Each row is a point. Examples show where two turns around zero, p and q, send a point. Write where each new point lands after one turn and then the other. Backwards means that the second turn is done in reverse. Each puzzle has new turns, and all numbers are rounded.

Turn p:
[ 2 18] => [-3 18]
[27 -9] => [28 -1]
[-11  39] => [-22  34]
[-19 -48] => [ -4 -51]
Turn q:
[-23 -33] => [ 15 -37]
[17 41] => [-25  37]
[-18  16] => [-23  -6]
[ 25 -25] => [35  7]
Where do these land?
p, then q backwards: [-22 -24] => [-32  -5]
q, then p: [19 46] => [-39  31]
p, then q backwards: [  3 -22] => [-12 -19]

Turn p:
[ -8  10  47 -37] => [  5  39  44 -16]
[20 20 -2 19] => [17 -3 -6 29]
[-7  6 15 -7] => [-2  9 17 -1]
[  7 -24 -20  -5] => [  0  -7 -25 -19]
[-24 -32  -5  29] => [-11 -45   3 -17]
[ 10  20 -36   1] => [-11   7 -32  24]
Turn q:
[-32  -6  48   1] => [-46 -20  18  23]
[ 15   6 -24   2] => [24 11 -8 -8]
[ -5  -2 -29 -10] => [  6  17 -24  -8]
[ 31 -36 -18   1] => [ 19 -21 -14 -40]
[  6  26  -6 -18] => [ 5 30 11 -1]
[-15  12  28  24] => [ -8 -16  17  34]
Where do these land?
p, then q: [  8 -17 -22  12] => [  7   0 -25 -18]
p, then q: [-10  10  42   4] => [-14 -18  38   4]
p, then q: [-23 -13 -23  -6] => [-21  11 -26   3]
q, then p: [  0 -25 -20 -19] => [-23  21 -20  -7]
p, then q: [24 44 24  9] => [ 34 -22  32  22]

Turn p:
[ 1  9 -1  7 25  2] => [ 14  12  -5 -12  15  -7]
[-5 11  1  6 -5  5] => [-1  7  1 -7 -3 11]
[-11 -28   0   7   9 -12] => [ -8 -12   6  14  27  -6]
[ 5 -3  0 -3 -3  9] => [ 6 -8  2 -1 -6  1]
[ 4 -3  6  5 -6 -6] => [-2  3  8  8 -2  1]
[  3   8   3 -27 -12   3] => [-10  -7  -6  -7 -25 -10]
[ 3  6 -9  5 -7 -2] => [ 2  5 -7  6 -4  9]
Turn q:
[-14  -3 -24 -10   9  14] => [-21   7 -12 -15  -3  18]
[ -1   6   1  -3 -10  -3] => [ 1  5  0  5 -8 -5]
[-2 -7  1 15 -6 13] => [ 4 -7  8  5 -3 18]
[-15  -2   9   9   4 -18] => [-14 -12   8  12   6 -12]
[ 10  11   2 -16   1  -1] => [  7  15  -5  -8   0 -11]
[14  7  5 12 -2  4] => [17  3  1  9  6  5]
[ -3   0   9 -13  -3   3] => [ 0  5  9 -9 -6 -7]
[ 10 -12  -4   6   7 -11] => [  5 -16 -10  -1   8  -3]
Where do these land?
p, then q: [ 9  5  6  1 13  1] => [  8   5  -6   1   5 -13]
q, then p: [  1 -10  -2   6   7  -4] => [  2 -10   0   2   9  -4]
p, then q backwards: [  3  -6   2  -6 -12  12] => [ -4 -15   2   4 -10   2]
q, then p: [-5  3 -3 -5  9  0] => [-5  1 -6 -8  4 -3]
q, then p: [-5  3  5  7 10 10] => [  4   0   7 -14   4  -4]
q, then p: [ 2  1 -8 -6 14 -3] => [ -1  -2 -15  -5   6  -6]
q, then p: [ 5  5  4  3 -2 -4] => [5 7 1 5 2 0]
p, then q: [ -2   3 -13   8 -48  -5] => [ -1   2  20  15 -21  39]
p, then q: [-8 -4  9 -8  9 -6] => [-12  -4   1  -1   5 -13]

Turn p:
[ -1  -4   4   9 -26  18 -13 -14   7] => [  5  18  11  -1  -8   2  -2 -13  29]
[-29 -12  19  20  32 -17   2  23  20] => [-13 -23  28  38  -3  -1 -13   2 -29]
[ 16   9   6  45  -7   9 -33 -10   3] => [ 24  35   0  33   7   1 -21  -7  19]
[ 13  13 -20  -1   4 -40   7   4 -19] => [ 26 -17 -28  -8   6 -19  -6  17 -17]
[ -8 -29  10  23 -19   2   4 -17  15] => [ 16  -3  25  15 -12  -3  11 -28  17]
[-11 -28  14 -12  12  -4 -20  20 -12] => [  1 -21  14  -1  -2  36 -17   2 -10]
[ -1  25 -13 -48  -9  18  -3   5  -1] => [-33   4 -15 -39   0   2   0  23  15]
[-12  12  -1  -4 -24  39  14  -2 -10] => [-18  32   3 -24 -24  -1   8 -12   5]
[-10  -4   2  -3  31   2 -20 -16   1] => [-17 -11  -9  14  20  12 -17 -16   1]
[ 27 -18 -25  -4  -2   0  29 -10  11] => [  9 -10 -19   3  -2  -4  46  -1   7]
[ 16  25 -17  -9  12 -15   6  11 -10] => [  2   0 -27  -6   9 -11  -1  25 -15]
[  2  11  23 -16  -2 -11  27   5  -5] => [ -2  -1  17 -23  12 -13  12   8 -22]
Turn q:
[ 10  -2  19  -7 -10  -8  33 -21 -12] => [ 27   7   3  -5 -23  -4  27   8 -15]
[-32 -34 -29  -5   3  18 -16  14   1] => [-25 -27  -6 -32  19  13  -7 -27  12]
[ 23  -3 -25  24  -3  10 -20  16  21] => [-21  -7 -21  27  12  28 -13   5  14]
[-48   4  19   3   3  16   5   8 -19] => [-26  13  23 -28   5 -20  10 -20 -18]
[  9  -1  32  -9  -7 -14  27  -4  10] => [ 14   8  17   1 -31  -6  20  17   5]
[ 17  -4 -14  11  10 -23 -28  15   0] => [  1 -17  -6  31  21  -4  -9  -3  21]
[  0  -8 -10 -11  18  23 -22  14  -2] => [ -8 -11  13  -8  24  18 -22  -4   2]
[ 27  12 -33  19  27 -13  -8   9  11] => [  5   7 -24  25  35   9  -7  16  24]
[  5   7  23  -5  -8 -10  10 -38  12] => [ 27  22  -2   2 -35  -5  -1  -4  -2]
[-17   3  10  -3 -15  15   2  -5 -27] => [ -5  -2   8 -12  -3  -9   5 -12 -33]
[  5  28   8 -18 -18 -14  17  -8   4] => [ 11   7  -6  -1 -24 -23  -3  26 -10]
Where do these land?
q, then p backwards: [ -9  21 -13 -10 -20 -15  -2  -5 -17] => [ -8  21 -15   5   6 -25  15  -2  -7]
p, then q: [-20 -24   6  15   7  -5  -7   0  -4] => [  5   2   1  12 -11  15   2 -26 -13]
p, then q: [ 11 -16   5   0  34  16  -4  -4   1] => [ -6  23  -3 -14  19  17   9 -13 -11]
p, then q backwards: [-17 -29  15  -5 -29  24 -14 -25  -1] => [-20 -40  20  -1  19   5 -14 -10  23]
q, then p: [ -6  37 -12 -30 -18 -34 -17  -4  15] => [ 33 -30  -5  11  -7  -2 -27  33  22]
p, then q: [ -6 -22 -15  16  10  25  19  23   7] => [-21   5 -16  -4 -14   2  26  -3 -32]
p, then q: [ 17   7  -5  -2   5 -26  41 -28   0] => [ 41  -5 -11  -7  13 -11  31  11  17]
p, then q: [  8 -17 -10  10   0   9 -15   1 -12] => [ -5   5 -14   4  -1  23  -9   3 -12]
q, then p: [  8  30 -16  21  17  16  -5 -15  15] => [-19  22 -29  14  -2  -8 -24  13   0]
p, then q: [  4  10   0  10 -30 -22  11  15  16] => [ -1 -16  10  26 -16 -13  14  21  13]
p, then q: [ 33  -7  25 -14  30  16  10  31 -11] => [-13  12  27 -19  35  10  15  17 -32]
p, then q: [-23  11  20 -11  -5  -7 -17  12  -8] => [ -4 -12  27   5  -2  -9 -23 -15  -2]

Turn p:
[  9   4  11  -7  -2   3 -16  -1   3   3  11  -8] => [ 15  -7  -2  -9   1  -6 -11   0  -4  12  -2   8]
[ 11 -26   4  -9   3 -17   9  -5 -10   4   5  -9] => [  6 -19 -20   4  14  -8   5  -3  -9 -13   7 -10]
[-16   7  10 -10  -3   2   1   1  -7   7  -3   7] => [-2  4 10 -3 13  1 10  3 -2 -1 -8 14]
[ 11   1 -28  -2 -11   0  -3   0  -2   7 -48  -3] => [-40 -13   3   2 -17   0  11  15 -11  14 -12 -23]
[ 12   3 -21 -10   4  12   3  -6   2   9   3   0] => [ -2  -4  -2   1  -2   2   9 -11   6  23   3 -14]
[  7   6   8  -2   3   3  11   9  -8 -22  11  -4] => [ 20  15   0   4  -7  -3   5   1 -13  -5  13   0]
[  0   3   5  11  18 -28  -3   4   8  -2 -18   3] => [ -5   8  -9  11  -2  -6 -13  13   1 -17 -25 -11]
[ -7 -15   9   6 -11   0   4  11  10   9  -5   0] => [ -2 -14   4  -9   0   4   3  12  11 -16   2   3]
[-28   6  11  -1  -2   6   6   1  11   7   2  -6] => [ -4  13  10 -16  15  -2   2   9  16  -5   2  12]
[-4  5  5 -7  3  0  9 -3 -3  6  9 19] => [  8   3   7   8   8   0  12 -12   6  -3  -8   7]
[ 10   6 -30   4 -12   3  -4  -3  -3   7  12  -4] => [-8 -8 -6 15 -8  4 -2 -4  9 26 15 -1]
[ -1  -7   2  -6   4   1  -6   4   1 -39  10  -4] => [ 11  19 -20 -10 -17   4  -2  -6 -16  -9  10   8]
[-10   4   8  21   9  11 -12   5  -3  -2   1   1] => [  2   9  14  -3   1  17 -20   2  -1  -5  -1   4]
[  5   5   6  14  -2   4   2 -18   0   6  11   7] => [  2  -3  13   7   2  -8 -12 -18   6  -1   4   3]
Turn q:
[ -5 -13   5   6  -6 -16 -14 -13  10   7   1  -7] => [-13 -17   3   6  -3  -9 -12  -2  -9 -14  -4   6]
[ -8 -10  15   4   5   0  15   6 -15 -12   3  -7] => [  4 -10 -11  -7  19  10  16  -8  -4  -2  -1  -5]
[  9  15  -8   1   1  -9 -10  -6  14  -3  -2  -4] => [-12  10  13   9  -6  -4 -13  -3   9  -3   0  -5]
[-18  -3 -11 -16   4   3 -12   8   9  -8   5 -11] => [-11   2 -15 -16  -4   2 -12   0  15  -2 -13   6]
[-18  -7 -12  10  -5  -1  -2   8   7  -4  17  -1] => [-11 -13 -19  -5   2  -9  -8   8   7   7   1  -9]
[  8  12   1   8   1   8  16  13 -16   5 -12 -14] => [ 20   1  13  -4   4   3  15  -8   4  10 -10 -16]
[  7  20 -11 -13  -3  -9  17   4  -7   7   1  13] => [  4  25  12 -12   3 -13   7   7  -4   7  10  -7]
[ 11  -4   7 -13   1  -4 -18   6  10  14 -10  13] => [  0   3  12   5 -13  -5   4  10   6 -11   2  25]
[ 14  -4   6  -8  18   6  11 -11 -11  18  16   2] => [ 19   1  11  -6  20   7 -11   3 -11   6  11  14]
[  5   2  -2  13   1 -15 -10 -10 -16 -11  10   2] => [-12   0   2  15  17   4  -4  12 -10  -5  -4 -11]
[-20  -8   5  16  16  -9  -2  -6   2  -4   3  14] => [-19 -10 -13  12  14  -6   4  -4  -6  11   2  12]
[ 13  17  18 -12 -14  13  -3   3  -4  -6   2  -7] => [  3   4  15 -10 -13  26   7   3   2  -7   6  -9]
[-10 -12 -15   6  -9  16  -4 -11  10   8 -15  -3] => [  9  -6 -14   8 -23  -8 -11  -8  -7   6 -10   3]
[ 13  -6   2  -1 -10  17  15   9   7 -10 -17  10] => [ 19   8 -10   7 -16   3  17  -8   7  -5  13  -4]
Where do these land?
p, then q: [ -8 -13  14  -3   8 -15  -3  -6  -3  13  -2  14] => [  0  11 -15  19   6   2   5 -15   3  -4  -7  10]
q, then p: [ 10 -14 -11  -6  16  -8 -12 -19  11  -5  -8 -13] => [-13   9   0   1 -17   4 -23 -13 -10  -2 -16   6]
q, then p: [  4  12  -7   1  14  -1  -8   6   1 -13  -6  10] => [-3 13 14  1 -3 -1 -6  6 18  2 -5 -2]
q, then p: [  4   8 -11   3 -18 -13   8 -17   1   3  -6  -1] => [ -3   3  -4   8   9 -13 -12  11 -17   2   8  11]
p, then q: [  1   3   7   3  -7 -10  15  11 -13 -15 -12  -3] => [ -3  -1  -3  -3  14   4  18   6   3   1   0 -22]
p, then q: [ -4 -11   8   7  -3  14 -19   9  -4   3  -9 -16] => [  7  -1  -8 -13  -3  15   4  17   7  -5  -9  16]
p, then q: [ -8   1 -12   4 -10  13  11  11  10  10  -6   2] => [  0 -13  -5 -17  -9   1   3 -10   8   4  15   2]
q, then p: [-13  14   9  18   7  12   8   0 -16  -1  -5  13] => [ -2  -8  19   8  23   4   6   2  10   1   9 -15]
p, then q backwards: [  5 -16 -15 -10 -18  -3  10  -6  -4  15  25 -16] => [ -6 -15  10  20   9   4  19  14  15  -2  17  15]
p, then q: [  0  13 -12 -19   1  13  -6  -5  -9 -10   0 -15] => [  8   5  17 -18   5  -8  -4  11 -12  15  -4   2]
q, then p backwards: [ 13 -10   3   4 -12  13   1  10   0  -5   2  15] => [ 7 -7 -6  1 -6 -5 12 22  0 -6 10 -5]
p, then q backwards: [ -9   4   7  -8  13  -4   5 -20  12   2   7   7] => [ -3  -1 -11  -8  16 -12  11   6   4  -5 -11 -12]
p, then q: [ 15   3  16  -1  12   1 -14  12   8  18  15 -11] => [ 18  -1  15  12  -3  -1  -5   7  17 -18  -3  17]
p, then q: [ -9   7   5   6  -1 -11   5  14   5 -17   5  13] => [ -6  11   0  11 -10   3  12   3   7   3  12 -18]
